Each row of a before or after table is a point. The points were changed in one or more steps. Then noise was added and the rows were shuffled. The steps act on columns, c1 being the first. Name the steps. A step turns or swaps two columns, mirrors them in a line or flattens them onto one, adds a multiple of one to another, or multiplies or shifts one. Angles are multiples of 10 degrees, from the lower column toward the higher: turns from -170 to 170, lines from 10 to 170 but not 90. Use the fewest steps. Two steps may share a column if one is a turn and the other turns, adds or multiplies; they go together, in the order done. Otherwise the lowest column goes first.

Before, 10 rows:
[[-24 -10 -29]
 [-30 -24 -13]
 [ 11  -4 -15]
 [ 54  10   4]
 [ 60  27  -6]
 [  4 -26 -18]
 [  3  36  12]
 [-31 -12  12]
 [-29 -12   7]
 [-18 -18   7]]
After (10 x 3):
[[-59  13  10]
 [  8 -12  29]
 [121 -10 -28]
 [106   5 -14]
 [-59  11   9]
 [  6   5 -40]
 [-46 -28  11]
 [-63 -10  25]
 [ 22 -15   7]
 [-34   8  17]]
Steps: multiply c1 by 2; turn c2 and c3 by -100 degrees

Before:
[[-15 -27  39 -22 -26 -14  17 -29]
 [-48 -20 -26   5  61  44 -18 -34]
 [  1  41 -16  14  21 -16   0 -12]
 [ 11  -4  27 -18  10 -42 -18 -26]
 [ -8  37 -17  41  -9  29 -22  32]
 [-13  16  13  39   7  24  24  25]
 [ 32  -5 -10 -19  10 -21 -42  12]
 [-28  30   7 -26  -2 -23  29  49]
 [ 10  33  24  34  34 -14 -14 -22]
 [-42   0   9  10  34   8 -10 -13]
 [-60  52  29  14   2  13  -6  37]
 [ -5   1  43 -38 -23  48  -5  -1]]
After:
[[ -57   33   16   -1   -1  -24   22   70]
 [  19   32   18   -5   31  -14  -20   -4]
 [ -26   18    2   -5   10   25   23   43]
 [ -85   -2    8   -5   34   11   -9   10]
 [ -99  -22  -25    5   59   45  -14  -10]
 [-119   53   30   -5   -1   12  -13   58]
 [  66  -14   -5   -2    7  -21  -37   28]
 [ -13   32  -27    4   -6   33  -30   54]
 [ -32  -23   42   -9  -28  -13   22   -7]
 [  -9    3   50   -4  -24   49   -2   19]
 [  20   -6   30   -7   11  -37  -14   -4]
 [   1   40  -20    2   21  -13   -8    6]]
Steps: multiply c1 by 2; turn c2 and c7 by -10 degrees; flatten c3 and c4 onto the line at 170 degrees; shift c8 by 20

Before (14 x 14):
[[-23   2  -3   3 -12 -47  34  -5  -4  22 -31 -35   6  22]
 [-19  12  24 -22  15 -23  24  24   3 -14 -20  -2   0  -6]
 [-52  45 -25  22  -7  19 -22  26 -11 -14  28 -33 -32 -33]
 [ 15  39   4  40  11  18   2   3  -6  16 -12  27  33  17]
 [ -3  28  30 -21   8  11 -14  11  41 -13  29 -14   5 -16]
 [ -4  -8  30   1 -45 -39  22 -15   3 -32   6  -1  10  20]
 [  7 -24  24  49   9 -33 -21  32   3  16  19  32  29  -2]
 [-22  18 -28 -19  21 -38 -15  17   9  28 -13  10 -25 -40]
 [-30 -12  -4   9 -31  21  10 -12  47 -29 -18   8 -25  22]
 [-47  32  27   6   4  -3  14 -26  18  -9   7  13  -2 -14]
 [ -3  -9  30  26 -20 -27 -34  42  26  14  -9  40  38 -31]
 [ -6  44  -4   0  32 -49 -36   5  29   3 -25 -12   5  16]
 [-19 -12  -9  41 -13 -29 -35 -11 -22 -16  -1 -30  31 -29]
 [ 10  21  31  41   6 -19  -4 -27  42   5 -36  26 -10 -25]]
After (14 x 14):
[[  -3   -9   32    0  -19  -82  -36   40   73   13  -11  -41   38  -91]
 [  -8   46   -5    0   32 -112  -37    6  -51    3  -25  -24    8   45]
 [ -51   44  -24    0   -6  -41  -23   23  -68   -8   29   21  -34  -98]
 [ -19  -10  -10   -2  -12  -89  -37  -10  -51  -17    4   31   33  -86]
 [ -22    2    2    4  -14 -108   34   -5  -80   22  -30   16    8   67]
 [ -29  -13   -3    1  -31  -38   13  -11  -22  -30  -19  -47  -27   66]
 [  10   22   30   -1    9  -78   -6  -27   24    4  -37  -45  -10  -73]
 [ -46   30   28    1    1  -61   16  -29   13   -7    6  -18   -3  -44]
 [ -23   17  -29    0   21  -98  -15   17   16   30  -13  -12  -24 -119]
 [  13   41    5   -2   13  -44    3    1   71   18  -13   -2   31   49]
 [  -4   -7   30    0  -48  -96   23  -15   -6  -33    4   -5   10   61]
 [  -2   25   30   -1    9  -50  -12   13  -69  -15   28  -36    4  -46]
 [ -21   12   23    3   16  -81   24   24   -6  -14  -20   -2   -2  -21]
 [   8  -25   24   -1    8  -92  -21   31   72   16   18  -12   29   -6]]
Steps: multiply c4 by 0; shift c6 by -60; turn c9 and c12 by -110 degrees; multiply c9 by 2.5; multiply c14 by 3

Before:
[[ 26   7 -43 -22 -35   9  26 -24  35  35 -50 -18  25 -25 -17  27  11   1
   53  34  13  -2 -12  36  -6 -39  12 -20  17  -6 -32  -7]
 [ 48 -42 -21  27 -41 -41 -13  16   8  -9  19 -18   6   5  10  -7  23 -13
   -9 -11 -20 -20 -50  22  32   1 -36  37  28 -48  -2  25]
 [ -7  34  29 -33  11 -12   4  32 -27 -23   7  -4   9 -25  -8  29   5   4
  -27  -5  15 -35  25 -40  29 -23 -42  13  17  18 -15   3]
 [-39 -49 -28  10 -25  25   9  -4 -10  -1 -41 -23  20 -13  23  10   5 -50
    1 -30  14  30 -23 -29 -40 -10  27  19  21  22 -39  -9]
 [ 21 -26  22 -50  -7  24 -24 -33   2  41   4  21 -30 -27  31  -9  18 -17
   -4 -37  -8   4  36 -22   2 -44 -45 -20  11 -37 -51 -21]
 [ 12   2 -17  14   7  11 -21 -39  -3   2 -12  14 -15  -4   8 -28 -38 -49
   11   1 -10  19 -32  41 -18 -60   1  28 -33  15 -27  -9]
 [-15   6  25 -48 -33  12   7  30  -6 -15  27  20 -19   6  14 -39  25  23
  -15  30  14  22  34  43  32   1 -33 -29 -40 -43 -61  -7]
 [  8  -6 -56  17  19 -10 -16  35 -11  40  16  13   2 -22 -21  -5   3 -43
   20   9 -21  40 -15   8  42  -5 -42  -4  -7  25  27  -5]
 [ 29   6  -1 -12 -43  44  17   4 -12  41   5  -3 -56   2 -45 -36  -1 -48
   44  21 -43   5  18 -12 -11  -8  17 -34  24  22  27  19]
 [-20  -6   1  20  18  42   9  -7 -33  32 -25  16 -16 -27  14  41 -16 -10
  -13  39 -48 -37 -46  19 -17 -31 -36  22 -16 -32 -12 -33]
 [ 40  30  16  27 -30 -25   6  -9 -16  21 -39 -16 -44  -2 -18  26  20  12
    1  47 -29 -17   6  39   6  -7 -46   0 -10 -22 -42  45]
 [-34 -47  -5   8 -21   7  29  11  -2   1 -17 -23 -51  12 -10 -20 -47 -23
   28  20 -57  13  21 -36  29  17  -5  -5  34   0 -27 -35]
 [-16 -10  20  -9 -58 -37  48 -33  -1   2 -11 -10  23   1  34  32  24 -33
   33  34 -57   7  10   2  18 -23  24 -12 -11 -26 -50 -11]
 [ 34  37 -46  -3 -34  18  -5  27 -27 -23 -16  55  27  -4  20 -37 -40 -12
   28 -34   7  27  25  15   6  16   5 -33  33  27   6 -37]]
After, 14 rows:
[[ -39   34  -33   13  -22   30    8   -4    0   -5  -40  -24   50  -11
     4   12    8  -51   -1  -29   13    1  -24  -28  -40  -10   27   19
   -34   40  -13    3]
 [ -15    5   26  -47  -32    8    5   28    0  -13   26   20  -23    3
     1  -39   27   21  -14   30   14    4   36   48   33    3  -34  -29
    38  -81  -26  -14]
 [  28  -14   -3  -10  -41   43   17    6   -3   41    2   -5 -114   -2
   -31  -32   -5  -43   43   23  -42   21   19  -16   -6   -6   17  -32
   -22   42   11  -11]
 [ -17   12    1   21   20   41    9   -9   -2   31  -28   17    2  -23
    21   41  -16   -8  -10   43  -51  -10  -47   19  -17  -33  -38   18
    13  -66   -7  -35]
 [  23   24   22  -50   -8   24  -25  -34   -1   43    7   19  -31  -27
    25   -7   19  -17   -2  -36   -4  -12   37  -21    0  -45  -46  -21
   -23  -73  -18  -33]
 [ -18   12   20   -8  -53  -41   49  -32   -2    3  -11  -11   51    4
    24   32   26  -32   33   32  -58  -14    9    9   17  -26   22   -7
    10  -47  -17    3]
 [  37  -47  -44   -2  -30   13   -4   31   -2  -25  -14   53   83   -9
     3  -38  -41  -11   28  -32    9   -5   25   13    5   16    4  -33
   -18   57    3  -23]
 [  10   11  -21   12    9   11  -18  -39    1    1  -13   12  -19   -4
    -2  -27  -39  -53   16   -3  -11    0  -33   44  -18  -61    1   25
    32   32   -4  -12]
 [  23  -12  -41  -19  -34   10   24  -24   -1   35  -50  -22   52  -23
    -9   26   10    0   55   37   13    8  -10   36   -7  -40   11  -20
   -14  -14  -17    7]
 [  39  -24   19   28  -31  -27    4  -10    0   20  -40  -17 -120    2
    -4   26   24   14   -1   51  -31    5    7   35    5   -4  -46    0
    22  -42  -15   14]
 [ -10  -39   29  -28   11  -10    4   33   -1  -22    9   -3   16  -27
     7   31    3    2  -27   -6   15    0   29  -40   30  -22  -41   12
    -3   36   -4   10]
 [ -31   32   -5    8  -23    3   28   10    4    0  -15  -20  -55   10
   -13  -19  -51  -23   27   17  -59    9   24  -36   32   13   -6   -7
   -50   -3  -13  -56]
 [  44   33  -22   27  -41  -44  -15   14    1  -10   14  -19  -11    3
    14   -2   25  -12   -9   -8  -23   -7  -52   21   33    1  -35   35
   -38  -95    0   23]
 [  11   13  -58   19   21  -10  -20   33   -2   38   13   13   10  -22
   -33   -6    0  -42   19   10  -21   18  -11    9   45   -3  -42   -5
     4   50   10   -3]]
Steps: turn c2 and c29 by 160 degrees; multiply c9 by 0; turn c13 and c32 by 30 degrees; multiply c13 by 2; flatten c15 and c22 onto the line at 150 degrees; multiply c30 by 2; multiply c31 by 0.4

Before:
[[  3   8 -17  -1 -30   6 -13  19 -13  29  -3  16  22  36  -5  -7   8   2
    3   6 -42  16 -34   3  10   8  -9  84  16 -13  20 -19  -9 -29  -5 -19
   22  25  75 -47 -25   1   8 -11  18 -21  -8 -14   2 -18  21  18  -7  14
   32 -33  -9  21  -1 -20 -32  16 -12  19]
 [ -7 -18 -29  21   1  27  -8  42 -18   9 -16   2 -28  -8   1  -9  27 -14
  -15  -8   6   0   4  -5  27  17  -6  37   4   8  19  57  -4  -6  38 -58
   19  26 -20   1  15  12 -11 -20  14  14  13 -17  30   7  50  -2  14 -26
   33 -28   1   1  24 -32  -5 -21  66  10]
 [ 27   1   7  71 -26  28  60  -8 -11   6 -20 -12  -4  12  24  -6   4 -20
    4   9  11  -6  12   8  21   7  -1 -28   5 -15  27   2  -5 -32  -7  -2
   35  24  17 -71 -12   4 -25  26 -14  20  14  -6  24 -38  11   0  16   4
   21 -30  -8 -27 -40 -29  38   8 -13  -9]
 [  6 -11   0  -1  -8   8  15  -7 -24   2  -9  23   4   3  -3   6   3   1
    2 -18   4  16  20  15   9  11   2 -13   4 -26  19   5   7 -23  -3   0
   -1  19   4 -30   3   8  16  24 -61   7 -12 -13  -3   5  36  -8   6  24
    2 -23  27 -12  27   7  24  -8 -10   6]
 [ 14  19 -14  -3 -34   0 -15  30 -18  12   2 -12 -11 -10  23   8  -2   4
    3  11   3  17  13 -24 -12   6 -22  -3  17 -22  24 -17 -15 -20  -1   4
  -11 -44 -27 -12 -12 -22 -27 -60  14   8  12  -3   4   3  -9  13  11   3
  -17 -25 -10  13  25 -29 -26  -5   8   7]
 [ -8 -18 -86   0 -10   3  23  12 -19  35   1 -15 -27  -7  26  -5  11 -21
  -22   6  -6  13  -5  11 -24   6 -13  -9 -10 -29  11 -22  21 -21  23 -16
   10  21  -3  25  -5  11 -17  19  -4   4 -16  26   9   0  -4  18   4  19
  -23 -13  -5   7   3 -20  23   9  -2 -14]
 [ 34 -17   9   1  66  -1 -16 -11  36  21  14   8 -13  28   5   0  18  10
    3  11 -93  17  22 -19  -4  12 -30 -24 100 -25 -29   6   1  -6 -11   0
    3  -4 -17  12 -14   1 -16  10   5  28 -19  -2  -3 -13 -32  17   6 -19
   -4 -17  11  27 -24 100 -20  -3  -1  11]
 [-13  -6  10  46 -29   6  -2 -11 -20  41 -24  -7 -16  -8  -9  35   3  -1
   10   0  11 -42  21   6 -14 -57 -25  10 -12  57   6  22 -13 -12 -15  -2
   17   8 -24  27  -8  15 -20  17 -12 -19  11 -26  15  -9 -29  11  10  -5
   49  45   2  28  20  -8 -23 -21  -7  20]
 [ 53  10   6  -5 -11   2 -12 -12   5   4  -9  10  -8  -2  18   8 -18  32
    1 -45  13  16  21 -12 -14   6 -22 -28   3  -9  15 -14  -8  -5 -11   3
   -2   6   5   8  12 -17 -14   8  10  -5  43 -25  -1  12   9   9 -11 -40
   -5   8 -10  15  20  -5 -17 -21   6   2]
 [ 12   3  -6   0  94   2  17 -11   0  21  13  62 -25  -5  21  31 -32 -14
    6   3  -8   6  -7  15  40  27 -22 -30 -10 -21  27  -6  21 -25  13 -27
   -4 -22 -29  12   9 -22  -5  15   3  -7  -4 -24  35  -5 -21 -30 -28  15
   83  44 -12 -73 -76 -13 -22   1   8   8]
 [ 14  14 -28   1 -18  24  -6  30 -23   8  24 -12 -29   8 -72  -9  19  -9
    8 -13   8 -18   6  13 -17  15 -32 -23   5 -18  24 -23  -8 -14  -5  -4
  -11  13 -36  25   0  10   0  25   8 -10 -12  13   5  12  -6  16 -14 -17
    8 -33  -7  11  -4  -8  -5  -6  13  -8]
 [-10  23  13  10 -31  20 -11 -12  -9  22   2  -2  14   9  11 -10  15 -25
    6  -2 -36   0  12  -9  20   6  -6  -9  18  15  -3 -20  -5 -16   4 -46
   -9  12 -33  14   7  -3   0  26 -10 -55  -9 -14   2  11 -34 -21  16   7
    1 -14   3  16 -24 -23 -16 -10 -14  17]]
After, 12 rows:
[[  13   15  -28    1  -17   24   -6   14  -23    8   24  -12  -30    8
   -73   -9   18   -9    8  -13   28  -69    0   13  -18   15  -32  -24
     6  -18   24  -23   -8  -15   -4   -4  -10   14  -37   26    0   10
     0   25    8  -11  -13   13    4   12   -6   16  -15  -16    9   33
    -6   11   -4   -8   -5   -6   12   -8]
 [  -7  -18  -28   21    2   27   -9   26  -18    9  -15    2  -28   -8
     2   -8   27  -14  -14   -8   35  -49    2   -5   27   17   -5   37
     4    8   20   56   -4   -5   38  -58   18   26  -20    1   16   12
   -11  -19   13   14   14  -18   31    7   50   -2   15  -24   32   30
     1    1   24  -31   -4  -21   67   10]
 [ -13   -7    9   46  -29    6   -3  -20  -20   41  -23   -7  -15   -8
    -9   35    3    0   12    0    7  -91  -29    6  -14  -56  -25   10
   -12   56    6   22  -13  -12  -16   -2   18    8  -23   26   -8   16
   -20   17  -12  -19   11  -26   15  -10  -29   12   10   -5   49  -41
     1   29   20   -8  -22  -22   -7   19]
 [  -7  -18  -86    1  -10    3   23   15  -19   35    1  -16  -27   -7
    26   -5   11  -21  -22    6    1  -36    7   10  -24    5  -14   -9
   -10  -29   11  -23   21  -21   22  -16    8   21   -4   25   -7   12
   -17   19   -4    3  -15   27    9    0   -4   18    4   19  -22   12
    -6    8    3  -20   24    9   -4  -13]
 [  14   20  -13   -3  -34    0  -15   20  -18   11    2  -12  -11   -9
    23    7   -2    5    3   11   23  -33   -8  -24  -11    5  -22   -4
    18  -22   24  -17  -15  -21   -1    4  -10  -44  -27  -12  -12  -21
   -27  -59   15    8   12   -3    4    2   -9   14   11    3  -17   27
   -11   12   26  -27  -27   -5    8    8]
 [  12    3   -5    0   94    2   18    0    1   21   13   62  -25   -5
    21   31  -33  -14    6    3  -17  -44   -1   16   40   27  -22  -30
    -9  -21   27   -6   21  -24   13  -27   -4  -23  -30   12    9  -23
    -5   15    3   -7   -4  -23   34   -5  -21  -29  -27   14   84  -44
   -12  -73  -75  -15  -22    0    8    8]
 [ -10   23   14   10  -31   20  -11   28   -9   21    2   -3   14    8
    12  -10   15  -25    6   -2  -52  -50   -9   -9   20    6   -5   -9
    18   15   -3  -20   -6  -17    4  -46   -9   13  -32   13    7   -2
    -1   26  -11  -55  -10  -14    2   11  -34  -21   16    7    1   16
     2   17  -25  -22  -16   -9  -16   17]
 [  27    2    7   72  -27   28   59  -17  -11    6  -20  -12   -4   11
    24   -6    4  -20    4    9    8  -56   -6    7   21    7   -1  -27
     5  -15   27    1   -4  -32   -6   -3   36   24   17  -71  -13    4
   -25   27  -13   20   14   -6   24  -38   11   -1   15    4   22   31
    -7  -27  -40  -29   38    8  -13   -9]
 [   3    8  -17    0  -30    7  -13   58  -13   30   -2   16   21   35
    -5   -7    8    1    4    6  -40  -33   39    2   10    9   -9   85
    17  -13   19  -18  -10  -29   -5  -19   23   25   75  -47  -25    1
     8  -12   18  -21   -9  -14    1  -19   21   18   -7   14   33   26
    -8   21   -2  -20  -33   17  -13   18]
 [  53   11    6   -5  -11    1  -13  -23    5    5   -8   10   -8   -2
    18    8  -18   33    1  -45    9  -34  -22  -12  -14    7  -21  -27
     3   -9   14  -14   -8   -5  -11    3   -2    5    4    8   12  -17
   -14    8    9   -5   44  -25   -1   12   10    9  -11  -40   -6   -5
   -10   14   20   -5  -18  -21    6    2]
 [   7  -12    0   -1   -8    9   15   -9  -25    2   -8   24    3    3
    -2    6    3    1    2  -18    0  -35  -16   15    8   12    2  -12
     5  -26   19    5    7  -23   -3   -1   -1   20    4  -30    3    8
    16   24  -61    6  -13  -14   -4    5   35   -8    6   24    1   26
    27  -11   28    6   24   -9  -10    6]
 [  33  -16    8    2   66   -1  -17   87   36   21   14    7  -13   28
     6    0   18   10    3   11 -122  -34  -18  -18   -5   12  -30  -24
   100  -25  -29    6    1   -6  -11    0    4   -4  -17   12  -14    1
   -16   10    4   29  -20   -3   -3  -13  -33   17    5  -18   -4   21
    11   27  -24  100  -20   -2   -2   10]]
Steps: multiply c21 by 1.6; turn c8 and c21 by 40 degrees; shift c22 by -50; turn c23 and c56 by 170 degrees

Before, 8 rows:
[[ -4   8  19 -13  10  15 -22 -27 -34  22  16   0  -5  -6   4 -10  40   8
  -20   2  -2   9 -37  19  14   6  15 -22  51  23  25   4 -25  10 -20 -12
    0  11   3   4  18 -13  -4   8 -26 -11  -4  -8 -24  19  25  16 -13  29
    8  -8  55 -35  25  -1 -15 -18  10  -7]
 [-11  16  20   0   4  18  -1 -13 -11  24  14   0  -9  -9  -5 -11  42 -31
   -9 -33 -12   3  18   7  29   3  19   5 -35  22  -4   5 -14  -8  36 -24
   46  22  21  -4 -14  23 -11  14   0  15  -8 -10 -32  -8  28  10  10  32
   -7 -11 -13   2 -34   2 -19 -31  13  38]
 [ -7  -8 -32   1   8 -39 -25 -14 -28 -16   8   5   7  -9  -7 -13  29  23
   -3  38  -7 -27  16   0  28  -5 -37 -69  33  20  28  19 -30  -1 -21 -26
  -13  16  13 -31 -12  -5  -2  16 -12  13 -16 -23  -9  -1  25   0  16  -6
   17   4  -7 -21  11   9  24 -19  19 -25]
 [  1  -5 -19  -3  36  20  55  -5 -36  12 -22  10  13 -13  11  28 -38  19
   -2 -22  15   7  19  -2   6   7  21   1  -5  11  16  -5   7   7  -8 -18
   -2 -30  19  12  29  16   4  -7   6  -3   4  -4 -30  15  30  -7  22  22
   17 -21 -23   0  23  37  50  40  27 -36]
 [-15  17 -14   1  20  22  14  -6 -24  29  11   9  -8  26   6   1 -81  17
  -12  15 -11   7  22  11  61   2  14   3   5  17   4  22  15   8  22  33
  -11  23  -2  -2 -11 -13 -18   0 -13 -11  13 -17  -7  -3  19  -1  -1 -22
   -1  -4 -23   3  27  11 -17   7 -22 -20]
 [-12  15  24 -12  23   8  -8 -22  61   7   3  -5  -8  -8  10   0  29  15
   -2 -26  15  12 -16  -3  47   1  22   5   9  -9   6   5   8  -9  -3 -14
    1  12  -4  12 -13   7  -8 -17  13  26  17 -22  68 -17   7  35 -33  21
  -17 -51  76 -26   3  -3 -17 -17  21 -33]
 [-10 -48  -2  40   1  18 -18 -23 121   4   2  -5  -5   0  -6 -12  27  19
    9 -26  -9   3 -43  17  26   9  19 -40 -15   9   0   4  52  -3 -14 -13
    2  20  -1 -16  -8   5  20   6 -15  17  17  41 -32 -18  -8  22 -13  -6
   -6  -6 -18   5  21   9   8 -18  27 -20]
 [-21  17  11  41   3  -1  35 -26 -25 -35 -10   8  13  -4  39 -11  15   4
   -4 -22   4  13  19  -9  38 -74  -7   9 -36  22  22 -10 -15   2 -20  74
   21  21   0  12  42  -7  24  16  -6   3  23  -9 -13  -6  11   1  21  25
  -15 -13  -1  -6  -2  15 -14 -29  -9  26]]
After (8 x 64):
[[ -8  -9 -32   3   8 -39 -25 -14 -29 -17   7   6   7  -8  -7 -13  28 -26
   -2  35  -8 -25  14   1  29  -4 -37 -70  33  19  28  20 -30  -4 -13 -26
  -14   2  12 -30 -24  -5  -6  15 -11  14 -15 -24 -10  -2  27  -2  14  -7
   17   6   6 -21  11   7  22 -19  20 -26]
 [-10 -49  -2  43   1  17 -16 -21 120   3   2  -4  -5   1  -7  -9  25 -27
    6 -26 -10   3 -43  19  23   6  19 -40 -14   8  -2   3  50  -3 -10 -13
    1  10   0 -18 -15   5  18   4 -14  14  16  40 -31 -17  -7  19 -13  -1
   -5  -6  16   4  20   7  10 -18  28 -23]
 [ -5   8  17 -15  12  15 -23 -25 -33  24  17   1  -1  -6   5 -10  41 -14
  -20   3   0   8 -36  21  14   6  16 -24  51  23  28   3 -24  12  20 -14
    1 -25   3   1 -18 -14  -5   7 -27  -9  -3 -10 -22  16  22  16 -12  30
    8  -9 -48 -37  22  -1 -16 -17  11  -5]
 [-21  17  11  41   0  -3  31 -25 -25 -32  -9   9  13  -5  39 -10  15 -19
   -3 -21   6  15  23 -10  39 -73  -9   8 -36  23  21 -12 -13   1  43  73
   20  14   0  12 -20  -6  22  17  -5   1  22  -9 -12  -6  11  -1  21  26
  -13 -12  -8  -7  -4  15 -12 -30 -10  27]
 [-14  19 -11   3  17  23  15  -6 -21  28   9  10  -7  25   6   3 -79 -27
  -11  14  -9   8  22  18  62   5  14   3   5  18   6  20  11   8 -11  31
  -11  17  -2  -1  23 -13 -16   1 -13 -13  10 -16  -9  -4  23  -1  -2 -19
   -1  -6  16   2  26  11 -20   6 -23 -20]
 [  2  -6 -16  -2  37  20  55  -5 -36  13 -22  10  14 -13  11  28 -36   1
   -3 -21  15   8  19  -7   6   7  20   2  -5  13  14  -5   6   7  29 -18
   -2 -19  19  15 -11  15   3  -7   6  -4   3  -2 -31  14  31  -6  21  21
   18 -21  38   0  26  38  50  40  27 -35]
 [-10  16  23 -14  22  13 -10 -22  62   9   2  -5  -8  -8  11   3  30 -18
   -1 -24  19  13 -14  -7  47   0  21   5  10 -10   7   6   8  -9 -15 -13
    3 -38  -3  12  -4   8 -11 -17  10  26  18 -21  67 -14   8  34 -34  23
  -17 -50 -66 -28   3  -1 -18 -17  19 -32]
 [ -9  18  19   1   5  19  -3 -10  -9  22  15   1 -11  -8  -7 -12  42   8
  -10 -31 -11   3  16   8  25   7  18   5 -37  21  -3   7 -15  -9 -16 -23
   44  36  21  -5  36  20 -11  12  -1  14  -8 -11 -34 -11  26  11   8  34
   -7 -12  -6   2 -36   2 -20 -30  12  41]]
Steps: turn c18 and c38 by 140 degrees; turn c38 and c57 by 150 degrees; add -0.3 times c21 to c24; swap c35 and c41
